Every row gives one point. Examples show where two turns around zero, p and q, send a point. Write where each new point lands after one turn and then the other. Backwards means that the second turn is done in reverse. Each puzzle has new turns, and all numbers are rounded.
(in the rows, 128 means zero)

Turn p:
[ 96 124 118] => [ 98 120 115]
[180 127  97] => [184 108 116]
[ 94 106 176] => [ 83 138 171]
[150 117  81] => [156  92 101]
[110 168 200] => [104 202 161]
[138 125  97] => [143 108 107]
Turn q:
[141 162 109] => [146 127  91]
[143  84 201] => [134 172 202]
[135 111 114] => [133 108 137]
[ 92 156  89] => [ 98 107  81]
Where do these land?
q, then p: [129 128 124] => [129 124 129]
q, then p: [107 155 111] => [118 108  97]
p, then q: [113 158 194] => [114 187  86]
p, then q backwards: [159 154  98] => [163 162 115]
q, then p: [131  45 114] => [101 123 208]

Turn p:
[176 184 134 100 120 165] => [127 124 123 191 108 185]
[ 95 110 172 125  73  78] => [142 174 163  68  86 122]
[138 134 114 152 193  89] => [168 100 111 109 188 134]
[ 80  84 153 113 140 111] => [132 106 164  84 115  88]
[188 128 107 112 114 142] => [ 88 127 110 145 134 177]
[ 72  78 141 127 142 125] => [125 106 151  90 120  69]
[ 68 112 123 130 146 100] => [149 128 160 102 148  78]
[141 153  74 131 117 167] => [ 97 145 110 186 150 127]
[195 168 133 162 107 175] => [123 141  60 177 103 173]
Turn q:
[150 177 168 174 162 122] => [111 139 147 171  57 140]
[116  81  65 121 105  91] => [157 102 136  70 160  80]
[136  90 163  75 132  91] => [158  69 137 147 164 157]
[119 172 130 140  61 176] => [ 70 189 130 147 161 109]
[ 95 135 125 142 154 129] => [143 134  97 135 105 114]
[123  96 111  99 161 103] => [176  98 120 107 132 138]
[134 163  91 110 175 131] => [177 168 132 114 102 145]
[151 110 172 163  74 182] => [ 31 124 123 133 144 142]
Where do these land?
p, then q: [153 105  84  83 122 141] => [130 122  60 147 116 116]
p, then q backwards: [107 161  72 170 139 168] => [ 55 157 153 116  92 125]
q, then p: [100 165 115 126 145 115] => [140 157 106 131 139 162]
p, then q backwards: [125  78 214  59  89 133] => [217 116 119 203 175 109]
p, then q: [106 123  81 171 142 113] => [185 130 144 125  90 127]
p, then q: [149 116 190 127 153 120] => [108 115 137  93 178 155]
q, then p: [156 149 141 160 107 106] => [156 145 134 100  93 113]
